Each point is reached from the start by the listed moves, each made 0, 1 or 2 times, or once backwards (-1), plus a little noise. Is the number of moves made odd or even? Then give how often each move was made.

Moves:
(1): [21 28 52 16]
(2): [-10  11  25 -14]
Start: [  6  20 -20 -17]
Points:
[-21   6 -49 -48] => even (-1, 1)
[ -7  30   5 -30] => odd (0, 1)
[ 16  56  60 -17] => even (1, 1)

Moves:
(1): [19 15  4 10]
(2): [ -1  13 -16  -7]
(3): [ 20   5  19 -20]
(4): [-14  13   4   1]
Start: [ 1 -7 -6 -3]
Points:
[-17 -36   6  -6] => even (-1, -1, 0, 0)
[ 40  13  18 -14] => even (1, 0, 1, 0)
[-29  46 -31 -17] => even (0, 2, 0, 2)
[ -7  27  20 -60] => even (-1, 1, 2, 2)

Moves:
(1): [ 5 -2  5  0 16  1  2 -2  5 11 -2]
(2): [  8  14   0  -5  -2 -10   1   1  -2   3  -6]
(3): [  4  -2   6 -14 -11   4   3   5  -1   3   6]
(4): [ 3  5  7 10 -2 -2  1 12 -6  5  5]
(5): [ -4   8   0   0   4   4   7   4 -11   8   3]
(6): [  3  10   4   7  -8  17  -3 -10  10   5   1]
(7): [ 7 -3 -2 -2  1  5  7  2  0 -2 -1]
(8): [ 3  3 -7  3  1  4  1 10 11  1 -1]
Start: [ 5  4 -7  4 -5  2  5 -2  4  7 -2]
Points:
[42  3  7 15 12 13 17 42 36 33  2] => odd (2, 0, 1, 2, -1, 0, 1, 2)
[ 11  42  -2  36 -37  10 -18 -18  23   7  -8] => even (-1, 1, -1, 1, -1, 2, -1, 0)
[ 30  34  -2  22  28 -26  -3   7  28  33 -24] => odd (2, 2, -1, 1, -1, 0, -1, 1)
[ 37  60  20  12 -40  17   7   9   8  37   2] => odd (0, 2, 1, 2, 0, 2, 0, 0)
[ 33  -1  14 -24 -43 -19  23  35 -25  -4  10] => odd (-1, 1, 2, 2, -1, -1, 2, -1)

Moves:
(1): [  6   8   1   8   4  11 -10  -3   0  -4   1 -11]
(2): [ 2  4  7 -2  1  5  6  3  4 -9 -4  0]
(3): [ 5 -5  4  3  2 -5 -5 -6 -3 -2 -3 -2]
(4): [ 1  2 -5  7  7 -3 -3  4  2 -1 -5  0]
(5): [-2 -4  1 -2  9  2 -6  3 -4 -2 -1  2]
(6): [ 0 -6  1  8 -5  4 10 -1 -4 -5  1  2]
(7): [13 -1 -1 -5  3  4  5  9  4  0  6  4]
(8): [-3 -1 16 10 -8 -3 -7  8  2 -4 -1  1]
(9): [-2  2  5  0  3  4  2 -6  8 -3 11  5]
(10): [-3 12  9  2  4  0  8  0 -3 11 -1  3]
(11): [ 5  4 -3  0 -3 -5 -4  4 -4 -8  6 -3]
Start: [ -3   4 -14  -7   3   4  -4   2   2  -1   3  -1]
Points:
[ 19   9   9  12   1  26 -20  32  36 -29  33   8] => even (1, 0, -1, 1, 0, 0, 2, 2, 2, -1, 0)
[-23   7  24  12 -31 -10   3  24   4 -36  18   9] => even (-1, 1, -1, 0, 0, 1, -1, 2, 1, 0, 2)
[ -9  -8 -60 -12 -26 -21   5   0 -17  -8   9  -7] => odd (-1, -1, -1, 0, -1, 1, -1, -1, -1, -1, 2)
[ 32   9 -28 -37  21  20   1   8  32 -24  38   6] => odd (0, 1, 0, 0, 0, -1, 2, -1, 2, -1, 1)
[ -4   2  33  23  -6  -7 -13  17 -12 -16   4   2] => odd (0, 0, 1, 0, 1, 1, 0, 2, 0, 1, 1)
[ 51   2 -35   7  12  21  -9  -8 -10   1   5 -26] => odd (2, -1, 2, 0, -1, 1, 2, -1, -1, 0, 0)
[ 16   0  17  17  17  -5  17  39 -12 -43  -3  18] => odd (-1, 2, 1, 2, 2, 2, 1, 1, 0, 1, 2)

Moves:
(1): [11 -3 -2  2  1  4 -1  5 -1  2 -7  1 -6 -3 -5  6  1]
(2): [ 0  3 -1  4  1 -5  6  1  0  2  3 10 -1  0  2 -3 -1]
(3): [ -3  -1   8   0  -7   6  -9   2   8   6   7  -2  -1 -11   0   0  -4]
(4): [  2  -5   5  16  -5  14  -4   3  10  -4   1   2 -12   0  -4  -2  -1]
(5): [-11   1   6  -2   2  -3   4   1   2  -3   4  -3  -4  -7 -13   1  -1]
(6): [ 0  4 -2 -1  0  4 -1 -3  2 -2 -2  2 -5 -1  8  8  0]
(7): [ 2 -4  0  0  1  8  9  2 -2 10  2 -1  1  8  5  9 -8]
(8): [-8  4  3 -2  0  0 -4 11  6 -8 -7 -7 12 -3  7  4  1]
(9): [ 1  0 -3 -4 -3 -4  5  3  4  1 -5  6 -4 -1 -3 -3  1]
(10): [ -2   5  -5   5   3  10   4  -1  -3   8  -2  -1  -6  -1 -10  -7  -2]
(11): [ 4  0 -6 -2  0  3  0  1  0 -4  5 -3  3 -1  3  2 -6]
(12): [ 4  2 -1 -7  5 -1  2 10 -8  2  6 -5 -8  6 -3 -3  0]
(13): [ 0  2  2 -1  3  4 -2 -2  3  2  1  3  1  2  2  0 -5]
(14): [ 3  6  2  0 -7 -6 -1 -1  4 -4  0 -5  2  8 -6  5  3]
Start: [ 2 -5  0 -4  5  4  5 -9 -6  1 -3 -3 -1 -4  7  0 -1]
Points:
[-34 -26  28  10 -20  40  -7  27  60 -20   5  -7   0 -55  11  20 -29] => even (0, 0, 2, 2, 2, 0, 1, 2, 2, -1, 2, -1, 0, -1)
[-20   0  -8  39   8  44  21  -4   5   1  16  15 -40 -24 -10 -23 -13] => even (-1, 2, 0, 2, 1, 1, 0, 0, 0, 2, 1, 0, -1, -1)
[ 29  18  16   9   1   5 -21  33   7 -20 -17 -18 -10  17   2   9  15] => odd (2, 1, 0, 1, -1, 0, -1, 2, -1, 0, -1, 2, 1, 2)
[-10  14 -14  -8  -9  39  23  21  18  13 -21 -21   0  -6  16  30 -20] => even (0, 0, 1, 0, 0, 2, 2, 2, 2, 2, 1, 0, -1, 1)
[  7 -25   1  19  12  26  22   5  -8  13  -5   9 -52 -31 -55 -17  -1] => odd (2, 0, 0, 1, 2, -1, 0, -1, 1, 1, 0, 0, -1, -1)
[-11  -1   8  -1 -12  22 -27  20  41 -32   4   2   4 -51  46  16 -13] => even (0, 1, 2, 1, 0, 2, -1, 2, 1, -1, 2, 0, 0, -1)
[ 37   3 -23  -4  17  49 -15   6  -9   6  -5   3 -32 -26  20   9 -16] => odd (2, 0, 1, 0, -1, 2, -1, 0, 0, 1, 2, 1, 1, -1)

Moves:
(1): [ -7   4   9  10  -2  -8   5   1   1  -1  -6  -7 -13  -5   2  -1  -4   3
  10  -6  -5  -1]
(2): [  2 -11   6   0   3   4  -5  -1  -3   0   0   3   2   2   7   2  -2   3
   3   0   3   2]
(3): [ -1  -6  -5   5  -5   1   3   0 -10   5  -4   8  -5  -2   1  -9  -9   1
  -2   1   1   3]
(4): [-11   3   0  -3  -4   7   2   0   8  10  -5   4   1   5  -1  -3  -7  -8
   0 -12  -3  -7]
(5): [-14   8 -14  13  -3 -11  15   1   1   4   1   1   4  -7   1 -12  -2   7
  -2   9  11  -6]
(6): [ 0 -4  5  3  3  5  0 -2 -3  0 -4 -9 -9  0 10  5  1 10 -7 -7 -6  6]
(7): [ -4   2   4  -1 -10  14   3   4   1  -1  -7  -5   0   4  -2   4 -15   4
  -6   5   4   4]
(8): [  0   3   0   4  -6 -12   6   4  -2  -3   3  -6  -2  11  -4   1   4  -9
  -2  -7  -3  -1]
(9): [ -5   3   5  17 -15  -4   6   2  -5   3 -11 -16   5  -1   3  -8   5   8
   6   0   0   5]
(10): [ -5   2  -1  -1  -2   0   2  -1  -1   1  -2  -4   0   4  -6   6   2   5
   1  -1 -10  -1]
(11): [ -5   0  -3  13  -2  -1  -8   0  -4 -17   2  -5   3   5   9  -5   0  -2
  -1   9 -13  -3]
(12): [ 7 -5  1 -2 10  1  7  3  3 -3 -3 10  5 -1  7 -2 -4 -3  0 -3 -2 -6]
(13): [  4  -6  -1  -6  -9   5   3   8   7  -1  10  -3  -4   6   9 -13  -6   0
   2   0  -5  -5]
(14): [  0  -5 -10   5  -2  -2   4  -6   8  12  -4  -1  -3   0   6   3  -3 -12
   3  -8   0  -1]
(15): [ 1 -5 14 -6 -1  1 -2 -8  4 -7  3  0  4 -7 -2 -3 -4 -1 -9  1  0  6]
(16): [ 3 -5  9  5  3  8  0 -2  3  3  0 -2  5 -2 -6 -3  0  3 -7  4 -4  4]
(17): [  2  -5  -6 -11   5   0  -1  -2   1   0   2  -8  -2   0  -1  -3  -2   0
   5  -2  -4  -3]
(18): [ -2  -5   5   3  -3   3   8 -12   8  -2  10  -2  -4   3  -4  -3   0  -7
   5  -4  -1   0]
(19): [ -3  -3  -3  -2   4   6   1   8   5  -4  -1   3   2  -9 -15   7  -5  -7
  -5 -15  -1   4]
(20): [-8 -7  0  0  1 -1  6 -3  0 -4 -4 -7  2  0 -3  3  7 -2 -1  0  1  2]
Start: [ 0  3  7  1  5  3 -5  2 -1 -4 10  0 -2  4  2  5 10 -1  4  2  2 -1]
Points:
[-45  12 -19  18   2 -25  58  -8  12  12 -40 -25   3 -20  -6  42  -2  13
  -5   6  32   2] => odd (1, 0, -1, -1, 2, 0, 2, 0, 0, 2, -1, 1, -1, 2, 1, -1, 0, -1, 0, 2)
[  0 -34 -11 -14 -21   0  13  27 -43   3 -16 -51 -20  53  60 -35  29  30
  20 -19 -47  -9] => even (-1, 0, 2, 1, -1, 2, -1, 1, 2, 1, 0, 1, 2, -1, -1, -1, 2, -1, -1, 2)
[ -6 -36  34   9  -8  18   9   6 -28   9 -57 -24  22  46  43   2   3  -9
  -3 -27  -1  12] => even (-1, 2, 1, 2, -1, 1, 1, 2, 2, -1, 0, 2, -1, 0, 0, 0, 1, -1, -1, 2)
